Every row gives one point. The last column is the point's height on a tilted bowl or saddle (a function of degree 2), plus a little noise. Along how many of its main directions does it bend up, bend down or stay straight?
In the rows, 128 means zero.

Points (10 x 3):
[[106 128 120]
 [ 92 127 113]
 [123  74 148]
 [ 85 139 110]
 [ 94 178 131]
 [ 93 106 115]
 [127 137 139]
 [182  63 229]
 [148  81 169]
 [ 96 186 138]]
Directions: 2 up, 0 down, 0 straight

Points:
[[ 85 174 189 123]
 [131 135 157 113]
 [164 102 185 133]
 [191 106  65 132]
 [157 116 148 130]
 [ 99 100 120 130]
 [ 98 120 135 117]
 [119 136 153 111]
 [117 169  33  36]
 [169  85 102 168]
 [134 149 111  99]
 [181 106  87 141]
 [136  97 135 130]
 [129 148 128 107]
 [122  63  51 215]]
Directions: 2 up, 1 down, 0 straight

Points (22 x 5):
[[109 100  94 165 127]
 [100  47 137 142 146]
 [174  58 136 144 116]
 [127 117 145 162 121]
 [111 175 129  86 195]
 [ 99  82  64 156 146]
 [118  85  92 156 123]
 [ 97 112 134  81 169]
 [148  64 214  64 145]
 [123 122  98 148 127]
 [ 81 142 144  95 164]
 [131 117  83 112 153]
 [ 75  63 172 146 139]
 [144  99 109 168 104]
 [109 120 143 160 129]
 [135 106 178 111 123]
 [165 125 135 130 125]
 [172  60 121  50 217]
 [ 99 105 133 101 153]
 [ 56 216 158  97 225]
 [144 113 101 139 119]
 [118 116 149  78 158]]
Directions: 3 up, 1 down, 0 straight

Points (44 x 7):
[[ 75  88 131 116 176  96 134]
 [123 188 140  94 163  75  66]
 [ 97 105 173 181 162 123 133]
 [138 169 102  99 156 155 145]
 [139  87  92 172 141 122  88]
 [ 88 189 145  85 187 141 104]
 [159  62 182  70 175 123 221]
 [102 155 127 190  96 111 182]
 [152  92 126  97 113  74 175]
 [116 118  74 147 162 132 118]
 [171 110 170 100 138  97 134]
 [ 86 129 191 122 136 127 122]
 [118 140 181 148 148 145 143]
 [126 175 142 173 149 162 187]
 [104 227 152  97 157 175  82]
 [137 122 160  55 116 111 128]
 [148  94  88 155 163 146 123]
 [131 106 115  76  73 163  96]
 [110  70 161 148 163 143 165]
 [112 144  96 132  60 131 155]
 [133  99 106 111 100  57 183]
 [145 171  87 151 112 143 160]
 [114 155  68 152 117 129 146]
 [149  88 154  90  54 129 164]
 [131 105 132 115 116  93 146]
 [126  96 156 164  83  92 165]
 [126 125 125 154 100 130 144]
 [135 180 135 124 114 167 125]
 [126 150 130 102 119 111 130]
 [113  99 151 110 160 186 180]
 [124 185  78 163 111  80 191]
 [134 155  98 154 105 115 156]
 [205 101 122  92 163 126 204]
 [140 127  63 190 113 141 104]
 [ 65 120 149 163 107 131 168]
 [189 126 169  92 116 120 139]
 [ 64  99  32  94 105 116 161]
 [123 113 206 119 157 137 131]
 [ 52 127 128 188 163 134 151]
 [152 144 134 113 106   7 154]
 [ 90  79 113 111 111  67 175]
 [137  99  71 147 119 145  96]
 [ 91 115 129 160 140 126 132]
 [100 143 152 103 120  72 123]]
Directions: 4 up, 2 down, 0 straight

Points:
[[142 139 160 168  93 134 130 132 125]
 [101  45 152 134  50 183 111 108  47]
 [207 100  75 133  96 184 159  90 145]
 [ 96 130 134 165  73 114 125 156  89]
 [120 216 126  80 129 102 114 143 151]
 [137 130 120 118 174 103  79  90 159]
 [ 86 138 169  73 209 134  73  79 154]
 [119 127  91 135  85 127 187 125  94]
 [113  94 186 119 116 202 112 159  51]
 [ 81  54 105  50 114 164 177 143  24]
 [175  91  84 124 119 114 118 138 131]
 [131 166 100 214 167 164 115 102 122]
 [178 169  89 142  88 130  72  73 192]
 [122 197  91 152 201 170 135 167 143]
 [101  94  64 165 101 153  74  53 172]
 [127 130 167 134  96 133 101 117 132]
 [ 50 103 166 195 134  98 136 129  87]
 [ 88 162 143 115 175 130 117  95 137]
 [ 77 134 133 163 137 146 134 108 107]
 [123 107 108 101 200 206 134  80  77]
 [141  99 127 131 100  93 100 132 147]
 [ 49  78  83 128 164 207 102 175 130]
 [187 117 131 138  95 141 102 177  95]
 [172 122 131 162 115  91 230 126  75]
 [ 91 136 193 148  64 221 110  83  20]
 [ 90 134 105 118 137 173 141 152 113]
 [ 79 131  64  82 128 173 104 122 100]
 [137  90 192 140  98  73 123 148 139]
 [108 154 125 140 129 183  96  58 116]
 [130 200  85 100  52  53 194 153  79]
 [ 74  90 117 132 110 129 182  72  68]
 [155 160 103 184  94 154  91 151 130]
 [117 134 102 185 167 112 116 130 117]
 [152 110 117  69 161 151  48 104 123]
 [159 167  83 169 159 163 133 196 132]
 [133 151  93 120 129 146 135 134 131]
 [ 80  97 194  16  94 127 165 116  83]
 [156 154 170  47 113 158 116 137 119]
 [114 116 169  93 135  80 140 163 141]
 [111 128  84  83 137 137 136 106 112]
 [172 144 118 141 118 100  94 122 155]
 [ 82  78 153 114 148 137 153  92 105]
 [167 192 131  90 104  99 109 146 152]
 [ 45 132  89  56 109 105 111  73  89]
 [190 110 203 115 125 113 114  81 176]
 [141 160 154 139 122 117 125  96 163]
 [112  94 158 118  84 154 114  74 117]
 [138 154 119 165  76  91 157 128 130]
 [173  91 102 200  97  68 148 108 151]
 [137 119 111 108 145  97 133 147 122]
 [157 127 100 140  77  89 129 119 149]
 [156 150 122 124 141 128  93 133 137]
 [ 65  46  44 102  94 229 158 121  43]
 [108 202 129 114 128 176 119 148 141]
 [116 133 115 120  86 153 175  81 106]
 [162 113 181  26 108  67 116 125 176]
 [128 118 116 129 130 112 135  98 142]
 [125  97 161 170 117 114 105 141 120]
 [184 112  87 156  99  81 154 148 114]
 [194 119 108 150 150 156  96 112 136]
 [110 121 180 127  57  70 192 130  97]
 [218 118 110 148 143 139 138 131 119]
 [163 154 143 178  84  89 138 133 144]
 [ 51 119 190  70 113 143 148 188 103]
 [100 126 139 140 149 143 123 137 121]
 [110 131 145 128 135 159 121 119 120]
 [126 155 165 154  94 127  84 137 121]
 [150  88 137 200 142 116 134  73 142]
 [156 121  70 105 145  85  99 165 107]
 [ 80 133  86 187 139  82 185  83  65]
 [126 160 199 121 124  91 154  85 185]
 [155  60 127  94 126 170 112 152  80]
 [ 89 172 131 162  95 173 149 162 107]
 [105 116 142 135 165 118 166  48 111]
 [143 135 138  93 124 185 219 154  84]]
Directions: 3 up, 5 down, 0 straight

Points (66 x 9):
[[154 159 130 164 120  54 174 133  91]
 [156 181 123 112 164 131 137 132 110]
 [111  78 148 168 131 128 105 113 114]
 [140 110 107 138 155  55 139 220 123]
 [143  85 107 146 126 121 131 153 111]
 [136 150 147 123 128 104 103 120  74]
 [111 142 118  85 104 171 156 149 126]
 [145 124 214 140 149 156 196 140 144]
 [117 185  70 158 161 182 120 108 219]
 [146 130 136 157 151 102 165  61 112]
 [ 95 142 159  85 131  46  83 130  99]
 [202 113 131  96 106 123 181  69 106]
 [122 125 103 135 104 114 170 154 128]
 [109 111 178  84  86 106  95 109 114]
 [163 192  67 151 107 127  49 165 115]
 [153 159 122 128 205 108  72 107 122]
 [141 132 148 106 108 152 194 124 130]
 [ 50 108 154 129 175 107  66 142 153]
 [133 113 153 121  81 151  83 143  72]
 [102 107 119 143 122  99  91 136  70]
 [ 98  54  95 159  50 155 106 130  92]
 [125 120 115  80 141 114 150 109 113]
 [133 117 107 121 153 138  95 105 125]
 [172 150 111  98 122 161 128 139  97]
 [108 118 152 133 142 140 170 127 139]
 [136 137 181 139  66  88 105 183  55]
 [146 121 122 174 139 163 140 118 144]
 [148 102 198 141 176 129 169 150  96]
 [174 170 111 102 126 155 116  92 132]
 [ 69 134 116 156 141  97  89 138  87]
 [202  61  93 128  75 139 155 110 143]
 [103 182 153 161 180 170 121 148 187]
 [126 175 148 180 153 143 141  83 146]
 [117 126 138 140 133 181 105 140 143]
 [118 186 128  65 155 128 105 144 156]
 [123 110 153 158 138  74 124 115  62]
 [128  62 133 156 121 153 122 117 153]
 [136 171 135 139 121  78 112 184  85]
 [138 146 157 185  88 173  98 121 111]
 [125 162 115 109 139 164 158 197 150]
 [167 151 147 123 128  82 157 155  68]
 [131 146 169 122 101 141 115 150 104]
 [135 158  89 142 156 148 101 132 141]
 [ 88 127 155 114 129  82 115 153 111]
 [130 156 154 146  70 110  85 123  24]
 [108 133 173 158  97 165 127 118 135]
 [157 148 143 161 144  99 139 145  75]
 [138 136  84 171 146 125 139  84 137]
 [167 109  18 164 126 145 142 113 190]
 [ 96 109 195 152  78 124 146 111 146]
 [132 159 151  61 118 158 124  97 152]
 [181  92 126 113  74 101 148 135  79]
 [116 105 150 122 111 130 114 122 106]
 [128  87 122 112 178 175 130  86 180]
 [115 173 112 131  98 128 211 122 180]
 [136 110  97 134 119 124 141  81 126]
 [131 142 117  80 168 157 131 249 161]
 [156 112  30  82 136 142  99 158 112]
 [144 115 151 141 195 153 138 118 116]
 [162 161 138 154 123 128 107 141  88]
 [149 108 126 116 143 153  84 128 119]
 [168  97 150  88  47 157 142  85 128]
 [110 116 134  87 127  88 127 156 107]
 [117  94 138  93 145 108 102 156 111]
 [133 123 166 139 121  83 101 175  59]
 [157 174 176 112  53 113 135 178 105]]
Directions: 5 up, 2 down, 1 straight

Points (71 x 9):
[[110  83 148 136 147 168 179 124  99]
 [167 163  57 109 116 150 155 191  98]
 [169  81 142  93 123 138  85  86 109]
 [136 127  89 140 101 135 115 130 120]
 [167 117 216 147 148 147 127 127  91]
 [120 112 122 152 151 196 137 133 119]
 [172 156  85 217 138 142 136 138 121]
 [131 147 164 101 123 113 173  99  95]
 [136 114 236 193  97  84 186 166 121]
 [202  94 141 137 149 111 134 207  95]
 [138 106  52 151 149 177 140 122 109]
 [193 189 148 176 150 129  67 109  71]
 [122  98  87 166 185 147 193 132 106]
 [ 67 103 168 123 129 186 117 160 104]
 [131 160  97 154  99 143 171 141 124]
 [193 136 139 131 166 175 199 164  82]
 [131  51  62 185 183 108 142 200  89]
 [106 105  85 114 168 121  95  64  85]
 [ 96  71  86 135 140 157 172  99  85]
 [152 130  99 161  61 161 132 108 101]
 [103 172 156 123 121 140  98 192 114]
 [145  75 169 121  87 121  87 193  94]
 [135 196 110 139 123 167 151 189 111]
 [108 131 101  86 154 106 143 133 102]
 [ 69  73 133  83 100  94  79 173  66]
 [169  81 123 105 106 151 162 127  97]
 [170  94 152  86 115 158  97 107 120]
 [108 107  97 133 158 133 122 172 121]
 [167 146 190  98 154 172  96 148 111]
 [111 133 102  88 111 111 162 198 101]
 [132  34 146 123 100 113 128 128  75]
 [ 77 136 132 188  90 130 130 178 126]
 [134 155 109 118 108 201  96 219 105]
 [ 53 119 116 111 119 138 181 122  89]
 [ 56 167 109 118 126 146 183  96  86]
 [160 140 158 133 165 198 170  55  67]
 [151 134 168 130  56 123 127 136  91]
 [120  64 116 180  66 142 104 104  79]
 [ 82 163 179 185 100 119  67 176  93]
 [133 162 128  96 119 170 121  69 108]
 [185 130 159 189 196 187  97  83  69]
 [ 68 105 133 147 130 167  76  56  89]
 [144  92 150 105 177 115 123 106  92]
 [140 135 135 111 149 154 101  94 121]
 [136 102 119  85 160 167 137 120 111]
 [117 169  43 169  75  70 118  94  62]
 [133 128 124 182 138 156  86 136 123]
 [ 93 144 152 147 179  97 162 145 131]
 [ 86  70 124 103  63  51 132 139  43]
 [106 160  86 124 134 150 182  65  86]
 [ 82 172 143 136 153 138 115 105 111]
 [156 100 107 146 172 143 114 155 117]
 [105  57 160 131 105 145 122 102  88]
 [ 25 147 111 119 167  76 115  90  57]
 [ 67  65 143 156 131 119 132 174 101]
 [ 97 135 118 111 119 105 119  41  71]
 [167 158 129 135 102 147 140 195 116]
 [ 98  74  60 126 154 150 141 130  91]
 [119 148 145 131  69 103  90 118  89]
 [138 134  91 128 148 153 129 120 122]
 [ 79 102 119 112 160  98 162 162 104]
 [129 178 133 109 130  93 108 183 109]
 [136 169 111 149 155 148 100 130 123]
 [230 143 170 135 182 115 196 110  38]
 [133 191 150 182 158  55 150 102 109]
 [152 151  76 156 163 147 174 105 106]
 [153 103 222 141 153 186 116  77  75]
 [131  85 154 144 101  94 115 125  96]
 [ 94 233  77  90 106 157  59 114  72]
 [154 149 128 106 168 147 109 149 120]
 [106 148  73 116  98 223  86 175 110]]
Directions: 1 up, 7 down, 0 straight
